Every row gives one point. Two turns around zero, p and q, are shown by what they do to some points. Write where each new point lands after one turn and then the other. Backwards means that the second turn is done in reverse. Each puzzle has new turns, and all numbers are rounded.
In the rows, 128 means zero.

Turn p:
[158 110 152] -> [132 140 168]
[123 101 135] -> [125 107 147]
[137 165  54] -> [183 137  66]
[ 95 137 171] -> [ 73 128 130]
Turn q:
[164 158 118] -> [154 167 121]
[118  91 142] -> [114 102 156]
[90 80 96] -> [136  59 129]
[140 182 155] -> [109 182 106]
Where do these land?
p, then q: [127 124 164] -> [ 93 125 118]
q, then p backwards: [128 159 182] -> [124 167 177]
p, then q: [180 134  72] -> [176 183 150]
q, then p: [130 150 164] -> [103 132  94]
q, then p: [110  92 107] -> [136 104 166]
p, then q: [ 94 109  78] -> [170  95 161]

Turn p:
[172 147  90 135 141 136] -> [139 152 103 152  91 155]
[113  95 116 141 141 154] -> [102 104 102 113 134 145]
[ 90 120  94 105 118 167] -> [ 87 148 123  83 134 152]
[135 142 123 137 171 162] -> [119 124 121 152 135 179]
[119 156 160 112 127  35] -> [181 156 147 153 170  61]
[ 79 123 129 163  90 138] -> [ 67 118 140 120 132  94]
[119  66 126 139 119 150] -> [108  82 101  92 121 126]
[150 188 206  93 107  51] -> [208 150 208 160 148  72]
[175 115 109 127 137 160] -> [140 118 108 127  87 167]
Turn q:
[114 171 116  59 173  79] -> [176 166  94 113 197  90]
[ 92  62 122 136 107 137] -> [ 85  84  96 138  97 108]
[143 175 122 152 127 136] -> [139 166 157 141 126 151]
[166 115 165 160 170 124] -> [155  84 178 144 144 138]
[143  97 102 127  54 160] -> [ 95 123  97  98  67 168]
[102 187 134  78  94  89] -> [153 197 110  86 127  85]
[129 106 115 161 140 127] -> [126 106 128 163 118 137]
[134 111 149 152 160 171] -> [ 98  96 165 143 148 145]
Where do these land?
p, then q: [ 89 116 132  67 107 118] -> [153 136 123  87 185 111]
q, then p: [175 138  98 151 167 104] -> [129  93 115 162  85 166]
q, then p: [185  87 109  98  86 154] -> [112 134 124  51 101 170]
q, then p: [ 66 137 115 159 102 144] -> [ 83 153 145 146 145  79]
q, then p: [156 120 108  67 163 164] -> [131 135  96 111 159 200]
q, then p: [133 159 181 163 119 128] -> [153 101 183 137 134 103]
p, then q backwards: [ 82 171 108 154 155  99] -> [ 77 161  98 129 170 145]
p, then q backwards: [138  96 173 166 125 113] -> [120  75 152 142 154 104]

Turn p:
[106 112 137 129 133 111 134 107 128] -> [117 116 122 137 108 130 137 107 146]
[176 134 159 132 146 168 127 142 123] -> [152  93 156 120 139 137 118 162  91]
[129 129 106 110 123 117 143 105 146] -> [145 132 113 123 145 129 135 101 149]
[143 153 162 146 146 148 153 140 135] -> [147 113 177 138 128 121 136 132 101]
[170 115 151 144 166 133 133 133 131] -> [146  78 140 131 131 107 130 151 113]
[174 149 156 136 141 151 117 148 149] -> [150 106 170 120 149 119 106 160 112]
[130 130 153 104 137 100 117 138 148] -> [118 114 147  95 123 109 119 121 150]
[ 85 132  93 126 127 138 106 112 112] -> [ 87 151 102 147 144 151 132 115 131]
[107 140  92 137  99 100 119 118  96] -> [112 170  88 142 118 120 111 105 122]
[124 110 143 126  99 122 122 115 142] -> [138 130 128 126 107 144 114 128 157]
[ 96 110  91 144 119 119 131 140 134] -> [114 160 104 146 126 121 153 136 149]
[ 97 123  94 102 100 128 134 139  93] -> [111 172  91 110 118 148 144 117 115]
Turn q:
[120 132 138 137 148 139 102 130 163] -> [136 115 126 145 107 146 123 113 161]
[112 188 136 137 138 130 127 116 115] -> [140 163 157 120 114 109 112  93 137]
[140 109 141 128 122 123 110 119 119] -> [116 110 145 131 124 141 138 137 117]
[148 116 133 136 117 138 168 116 103] -> [129 137 118 128 141 115 156 124  85]
[141 115  92  90 143 134 124 115 120] -> [123  98 114 107 153 133  96 120 110]
[113 111  95 137 144 127 118 120 147] -> [129 105 110 153 128 119  99 132 138]
[110 148 111 122 136 114 115 113 102] -> [116 133 153 121 132 108  95 121 125]
[124 117 149 138  90 145 102 143 167] -> [134 133 116 137  85 167 140 156 143]
[131 128 125 142 142 139 106 156 114] -> [124 140 141 150 148 152 120 126 139]
[164 157 138 128  97  77 207 125 131] -> [178 146 127  83 142  69 181 150 110]
[115 110 130 126 126 139 154 171 119] -> [110 155  99 133 156 134 145 140 137]
[118 105 148 115 134 130 104 113 136] -> [101 101 131 128 109 142 132 124 136]
Where do these land?
p, then q: [143 138 121 122  89 119  82 142 113] -> [127 138 151 115 126 159  82 134 152]
p, then q backwards: [ 92 138 116 101 111 109 141 106 125] -> [113 151 155 115 151 163 138 134 129]
p, then q: [142 137 130 225 147 115 132 143 194] -> [169 125 168 178 131 112 196 162 183]
p, then q: [131 114 120 125 148 124 128 155 119] -> [117 137 118 116 151 112 128 142 137]
p, then q: [130 114 131 110 138 119 111 106 141] -> [121 100 106 134 118 134 119 130 136]
q, then p: [141 129 123 133 140 114 139 113 106] -> [120 105 122 126 109 115 128 116 120]
q, then p backwards: [145 138 120 104 143 176 143 141 123] -> [128 144  99  93 113 138 134  98 109]
p, then q: [101 142 155 110 128 116 126 114 119] -> [105 125 126 118  88 124 126 122 116]
q, then p: [109 115 127 129 126 158 135 119 115] -> [110 147 114 150 129 138 126 115 120]
p, then q: [146 114 137 123 112 130 144 141 126] -> [140 131 126 108 140 145 136 140 116]

Turn p:
[158 134  98  51 135  98 107 132 163  94 140  67] -> [146  60 133 102 121 101 111  58 108 124 179 100]
[109 131 147 175 128 153 104 155 153 135 130 130] -> [145 166 157 146 137 140 101 145 141 153 112 109]
[ 79 132  96 105 154 123 140  98  38 133 109 123] -> [ 60  83 103 159 156 133 172 166 134  88 141 122]
[133 104 187 161  75 129 107 138 152 121 117  97] -> [144 132 185  99 139 129 110 137 111 188  94 145]
[ 56 178 107  80  60 130  87 166 126 170 107 118] -> [132 101 190  88 129 132 103 212 125  84 181  84]
[120 139 142 192 156 117 123 142 165 113 110  49] -> [125 121 163 181 115 117 107 114 137 219 140 108]
[142 131 149 133 169 164 124 109 103 152 147 164] -> [126 166  77 128 168 147 140 131 152 123 121 132]
[152 114 138  94 154 130 191 127 142  81 154 201] -> [128 170 109 125 109 143 148  57 138  68 123 184]
[137 181 139 163 126 107 127 119  99 120 159  83] -> [ 96 125 111 153 143 114  88 143  94 170 163 147]
[143  61  92 140 120 133 126 110 151 105 138 155] -> [152 121 117 134 102 143 140  95 108 108  61 116]
[122  41  92 101 107  65 127 145 120 151 135  97] -> [181  29 140 143 118 109 146 134 118 108  92 144]
[199 139 159 136  96 180 147 173 150 119 115 206] -> [162 240 136  79 122  94 143 112 119 108 107 149]
[ 98 175 121 133 186  83 136  86  90 115 100 174] -> [ 42 125  83 148 107 124 118 138 187 101 137 142]
[145 132 123 131 126 179 148  92 142 185 132 128] -> [156 154  87 109 123 166 165 152 119 152 142 112]
Turn q:
[158 125 142  90  99 154 166 143 167  84 162 119] -> [149  93  98 144 166 158 126 113 108  79 174 141]
[128 108 167 134 149 108 158 175 121 133  74 129] -> [108 115 145  95 146  83 163 129 143  87 111  94]
[105 129  97  71 108 128  91 103  99 149 141 178] -> [113 157 153 124  96 190 143 103 160 155 135 172]
[194 132 117 124 175  96 132 108 143 205 134 125] -> [177 104 118  98  68 144 153 111  95 142  72  93]
[152 113 132 158 159  38 113  77 156 178 117 117] -> [177 158 152 113  62  86 124  86  86 142  89  88]
[182 145  91 126 115 110 146 143  81  93 100 173] -> [ 73 145  80  83 129 137 141 110 104 106  99 170]
[ 88 131 121 149 166 156 109 116 114 102 132 172] -> [126 146 135 145 166 112 141 134 155 174 105 170]
[101 176 104 155  81 160 160 152 167 126 162 120] -> [144 149  64 169 135 138 128 179 138 120 178 120]
[118 101 104 109 153 141 146 171 120 101  74 102] -> [105 130 137  74 190 133 120 138 143 112 120  97]
[ 80 137 186 144 130 123  95 164 124 102 147  58] -> [117  99 183 142 145  77 110 178 113 140 190 111]
[ 95 186 122  98  73 175 105  88 107 102  97 146] -> [ 92 173 149 171 129 179 104 172 146 100 125 186]
[155 104 180 186  93 110  62 124 177 145 168  85] -> [179  82 136 147  65  61  63 129 123 130 168 127]
[108  77 101 121 164 164 180 100  86 147 155 142] -> [104 112 113 158 165 165 150  80 152 179  96  94]
Where do these land?
p, then q: [ 88 116 131 114  32 193  92 143 193 132  95 121] -> [ 93  34 188 137 127 159 133 171 108  59 145 122]
q, then p: [121  76 132 123 127  88 106 126  76 145 139 159] -> [121  98 125  86 104 192 130 157 138 136 131 152]
p, then q: [161 164 114 167 100 126 134  79 145 113 125  76] -> [ 81 132 138 139  67 161 128 136 157 163 140  97]
p, then q: [114 130 155 159 175 137 127 143  48 125 171 102] -> [149 141 112 116 152  74 160 144 140 202  85 120]
p, then q backwards: [130 116 167 141 155  86 125 147 121  83 142 145] -> [128  90 144 143 117 148 104  92 113  92 112 162]
q, then p: [128 184  67 103 110 119 118 120 170 115 144 147] -> [130 190  93 118 140 105 123 134  92  87 164 106]
p, then q: [ 99  61 134 186 165 111 163 169  95 143 152 136] -> [139 137  72 118 136  46 133 137 151 108  65 133]
p, then q: [108 102 143 127 186 117 179 112  51 107 122 182] -> [147 206  90 150 202  93 154 123 154 131 107 138]
q, then p: [100 137 110  77 104 142 110 136 169 141  62  77] -> [134 159 174 104 184 113  99  72 122 148 168 102]
p, then q: [185 158 120  86 105 122 165 122 150 124 162 119] -> [ 99 128 112 140 100 180 136  85 100 153 137 167]
q, then p backwards: [109 135 174 145 165  99 145 117 109 168 145 156] -> [145  88 104 148 136 135 160 144 125 117  70 101]
q, then p: [177 145 105 107 161 151 114  78 175 116 152 113] -> [126 162  83 104 165  80 166 129 118 130  91  99]
p, then q: [143 139 114 129  80 174  87 172 162 152  54 130] -> [120  94 163 108 103 138 147 160  66  67 170  89]

Turn p:
[ 60  97 174 171 129 112 109 143 124 133  85 153 113 139] -> [139 123 144 115 104 124  98 110 172 114 144  57 149 184]
[ 93  98 158 146 143  99 160  80  95 179 123  97 158 183] -> [199 101 132 166 123 170 144 121  90  95 142  70 157 143]
[162 162 135 116 102 155 182 180 127 120 131 171 108 114] -> [110  89 134 112 107  68 163 150 146 137 129 165  80 130]
[162 134 172 128 126  81 160 130 144  92 130 164  82 112] -> [ 94 135 121 175 125  82 147 107 145 139 173 126  82 153]
[ 67  83  83  76 138 172 109  83 167  88 113 161 147 145] -> [150 134  77  50 173 179 118  65 155 115 134 156 142 143]
[145 125 149 143 137 159  84  85 169 141 142 156 113 155] -> [155 163 160 126 177 151 134 138 161 157 159 143 137 148]
[131 191  75 149 124 167 112  92 104 122 182 111 132 117] -> [123 138 125 129 128 193 131 184 148 133 108 160 105  62]
[164 133  77  74  78  87 137 182 161 131 108  84 134 150] -> [142 138  98 107 113  73  96 112  44 172  94 149  97 112]
[104 104  67  94 129 141  90 135 164 135 175  99 109  87] -> [102 160  88  79 125 145 117 119 120 173 136 147 175  72]
[110 187  97 176 176 152 159 101 161 140 181 116 180 124] -> [133 149 108 140 100 211 198 178 137 140  87 151 133 134]
[175 123 123 110 174 119 103 120  67 102 181 152 124 153] -> [ 95 136 115 147 179 135 123 182 103  74 177 150 123 117]
[ 93 132 169 124  97 132 171 194 114  99 108  71 154  95] -> [121 132 132 112  60  71 151  98 125  84  72  93 123 106]
[175 101 132 175 111 104 143 146 140 145  85  98 106 114] -> [127 114 135 180 137  76 114 125 126 172  92  96 141 135]
[174 102 160 150  97  92 110  82 100 166  87 172 180 129] -> [173  98 167 204 136 123  77 115 130 108 137 165 154 172]
[106 150 148  85 161 147  92 166  83 127  90 114  77 102] -> [ 56 110 183  77 133 121 108 115 116 109 138  90 121 107]
Turn q:
[ 65 137 154 108 127  97 137 111  64  89 140 150 145  79] -> [ 85 156 124  63 115  87 119 117  62 154 148 126 134  95]
[191  85 108  61 186 127 151  80 147 153 101 117 114 168] -> [125  92 156 181 140 114 105  56 144  98  96  82  83 185]
[142 178  96  98 128  95 184  77  93 114  71 157 194 131] -> [134 125 124 137 183  84 130  49 107 168 141  60 167  87]
[141 166  86  93  96 136 152 118  69  90 131 153 120  95] -> [106 147  96 109 147  93 140  85  94 111 144 126 202 139]
[108 109 113 129 131 160  96 163 158 196 144  78 132 142] -> [148 142 123 171 129 197 113 183 117 127 121 130  97 163]
[161  89 178 170 139 220  84 159 170 159 164 110 164 162] -> [171  79 155 136 153 193 151 181 157 121 176 182  66 172]
[101 147 152 148 138 148 143 137 128 111 111  91  83 148] -> [163 168 144 130 127 101 143 145 126 119  92 164 112 124]
[162 121 145 165 136 132 118 135 174 148 153  77 122  88] -> [186 105 147 123  80 167 121 158 135  92 134 123 125 131]
[ 98 183 122 100 132  90 106 147 128  66 136 158 137 116] -> [ 97 179 104  65 142  98 133 135 153 127 140  93 146 107]
[144 120 116 103 148 128 201 120 159 161 131 172 122 143] -> [100 116 154 191 113 115 179  96 134 124 134  90 121 132]
[131 124 147 186 121 146  68 109 152 179 177 114  99 158] -> [155 123 150 128  85 186 117 160 171 170 123 177 121 172]
[116 151 104 139 144  88 127 149  67  99  77 183 124  84] -> [ 93 165  89 122 127  86  93  86 125 122 162 139 156  58]
[112 140 153  93  71  93 125 128 116 109  81 154 109 102] -> [103 131  68  92 124 120 150  96 112 131  86 128 133  83]
[166  79 149 180 115 133 110 177 142 159 187  79 147 187] -> [167  62 123 160 115 136 116 222 156 145 143 153 103 175]
[ 84  92  96 148 108 127 119 110 154  86 116 127 109 117] -> [ 90 128 163 112 140 141 112 151 129 110  81 147 154  97]
Where do these land?
p, then q: [169 115 109 173 114  87 164  90 132 159 111  88 172 148] -> [177  90 124 178 139 123  86 112 147 136 156 180 151  95]
p, then q backwards: [115 175 101 176 169 142 106 159 125 171 156 148  96 103] -> [ 80 107 118 156 101 101 104 138 165 138 200 151 146 142]
q, then p: [103  95 172 138 127 145 142 176 108 120  80 148 156 140] -> [ 57  92  98 135 116 127 131 141 154 148 167 112 144 125]
p, then q: [133 176 146 106 165  86 159  83 113  92 180 102 145 157] -> [145 167 155 132 122  78 158 131 110 104 145 189 194 136]
q, then p: [184 136 127 175  64 129 146  84 149  97 136 154 160 177] -> [160 116 106 151 142 109 174  89  99 138 123 153 207 183]
q, then p: [105 156  92 145 171 166  91 118 174 174 121 127 165 115] -> [123 164 191 108 147 138 188 168 161 132 111 134 130 101]
p, then q: [172 134 127 101 155  88 120 174  85  87 170  80 180 137] -> [114 180  91  96 150  59 100 137 115 131 153 152 179  80]
q, then p: [160  92 132 106 161 101 112 147 142  89 110 156 134  77] -> [104 178  86 112 134 134 111  78 152 119 144 124 128  86]
p, then q: [147 114 133 137 157 132 129 140  79 144 177 150 151 126] -> [102 117 125 119 147  99 136 182 129 112 172 129 135 107]
p, then q backwards: [104  80 164 111  90 168 185 147 157  83 160  77 164 109] -> [159 200 163 116 105 109 177 139 138  86  81 139  68 105]
q, then p: [145  72  97 140 127 141  98  95 142 135 105 152  84 160] -> [153 139 140 108 153 149 113  99 187 138 131 113 143 187]
q, then p: [173 127 161  87  89 164 177 168  94 179  87  87  95 140] -> [126  59  68 186 184 127 100 172 143 135 105 115  90 134]
q, then p: [ 81 131  82 119  68 144 156  93 149 172  85 158 100 135] -> [143  63 161 136 111 179 146 117 173 113  64 116 143 152]
p, then q: [ 94 133 124 104 134 137  80  90  84 164  85 111  82  88] -> [134 119 161  68 123 187 114 130  77 125 131 151  76 145]
p, then q: [ 78 163 105 127 172 131  82 164 145  76 121 141  80  85] -> [103 213 133 111 151 174 155 152  99 139  74 106 110 144]
q, then p: [ 87 148 176 100  88  87 102 120 170 106 166 169  84 150] -> [157  84 126  68  83 121 142  63  96 171 120 124  94 131]
